Every row gives one point. Each copy is the shape, with its points in the same order, stretched, turned, moved and blurred by noise. Is it also mirrored, or only turned?

Shape (7 x 3):
[[-3.5 -3.6  0.3]
 [-1.4 -3.2  1.5]
 [-2.6 -1.5 -1.9]
 [ 2.0  7.9 -2.0]
 [ 6.7 -3.7 -5.1]
 [ 6.4 -3.7  1.9]
 [-1.5  3.9  6.6]]
Copy 1 (7 x 3):
[[-1.2 -1.8  3.6]
 [ 0.6 -3.4  0.9]
 [-0.4  0.3  2.4]
 [-2.7  5.4 -9.8]
 [ 7.8  0.3 -2.7]
 [ 4.2 -4.7 -5.0]
 [-6.4 -4.7 -6.5]]
Copy 1 is: mirrored
Copy 2, 7 rows:
[[-2.0 -3.6 -1.1]
 [-0.4 -3.6  1.3]
 [ 0.4 -2.3 -3.0]
 [ 6.8  6.1 -1.9]
 [ 8.1 -7.6 -1.0]
 [ 5.4 -5.3  5.8]
 [-0.6  4.6  5.2]]
Copy 2 is: only turned
Copy 3 (7 x 3):
[[  1.9  -4.2   0.3]
 [  0.8  -3.4   2.1]
 [ -0.3  -2.5  -2.3]
 [ -2.9   8.5  -2.8]
 [-10.3  -2.9   0.2]
 [ -5.6  -2.3   6.4]
 [  5.3   4.7   4.1]]
Copy 3 is: mirrored
Copy 4 (7 x 3):
[[-2.0 -3.6  2.5]
 [-1.2 -1.8  3.5]
 [ 0.4 -3.8 -0.2]
 [ 8.6 -3.0 -2.8]
 [-0.4  5.1 -4.4]
 [ 0.8  4.0  1.9]
 [ 5.0 -5.3  5.8]]
Copy 4 is: mirrored

Shape, 8 rows:
[[ 2.5 -7.7 -2.9  1.8]
 [ 4.2  6.1 -1.4  8.6]
 [ 3.0  2.1  1.9 -4.5]
 [-1.2 -0.9 -0.7 -6.4]
 [-2.7 -1.4  2.0  0.3]
 [-3.3 -4.0  1.4  3.3]
 [10.4  2.8  5.3  0.6]
 [-1.9  0.5  0.8  6.9]]
Copy 1 (8 x 4):
[[ 2.1 -5.5 -7.8  0.8]
 [ 9.1  7.4 -2.1  4.1]
 [ 3.4 -2.4  4.8 -2.0]
 [ 1.0 -4.1  0.7 -4.3]
 [-4.6 -0.7 -0.9 -1.9]
 [-6.1 -0.3 -4.6 -0.2]
 [ 8.3 -2.4  6.6  4.6]
 [-1.1  4.0 -4.0  1.0]]
Copy 1 is: only turned
Copy 2 (8 x 4):
[[ 3.7 -5.4  1.8  4.1]
 [ 8.2  7.4  6.8  1.4]
 [ 1.0  4.9 -5.3 -0.1]
 [-1.0 -0.7 -5.7 -2.9]
 [-1.8 -0.4  1.5  0.4]
 [-2.5 -2.5  4.2  1.8]
 [ 5.1  9.8 -3.8  7.1]
 [ 0.5  1.6  7.2  1.8]]
Copy 2 is: mirrored
Copy 3 (8 x 4):
[[ 8.2  1.8 -1.8  2.6]
 [-1.8  2.2 10.8  5.9]
 [ 4.1  0.1  3.1 -5.8]
 [ 2.6  0.8 -3.3 -5.8]
 [ 0.6 -2.9 -0.8 -0.5]
 [ 1.2 -3.7 -1.6  2.9]
 [ 8.9 -0.4 12.3 -3.7]
 [-2.0 -2.4  3.2  5.2]]
Copy 3 is: only turned
Copy 4 (8 x 4):
[[ 6.0 -0.1  0.3 -0.9]
 [-3.9  4.2 -5.7  2.1]
 [-2.9 -4.5  2.4  3.0]
 [-1.8 -3.9  3.4 -1.4]
 [-1.6  0.7  2.9 -0.3]
 [ 1.3  3.8  2.8 -0.9]
 [-0.9 -3.8 -2.2  9.3]
 [-2.0  5.9  0.0 -0.1]]
Copy 4 is: mirrored

Shape, 7 rows:
[[-1.7 -2.6  2.8  6.5]
 [ 5.3 -0.9  1.5 -1.7]
 [-2.8 -0.8 -1.5  4.8]
 [-0.9 -0.6  5.9  2.6]
 [-4.1 -0.7 -1.2 -5.4]
 [-5.3 -6.8  4.4  5.2]
 [ 5.1  5.0  1.5 -6.4]]
Copy 1 (7 x 4):
[[  4.2   4.5  -5.8   3.9]
 [  1.0   1.7   2.7  -3.5]
 [  2.8  -0.9  -4.7   3.9]
 [ -0.8   4.9  -1.6   2.8]
 [ -6.5  -4.1  -2.2   0.6]
 [  0.2   2.6 -11.9   2.9]
 [ -4.2  -0.2   9.4  -2.5]]
Copy 1 is: mirrored
Copy 2:
[[ 5.4  0.5  3.7  6.0]
 [-1.4 -5.2  5.3  1.3]
 [ 4.6  0.7 -1.1  2.4]
 [ 1.9  1.9  6.1  4.6]
 [ 1.0  0.9  0.8 -6.3]
 [ 9.6  2.6  5.7  3.9]
 [-7.4 -3.8  3.4 -2.5]]
Copy 2 is: mirrored
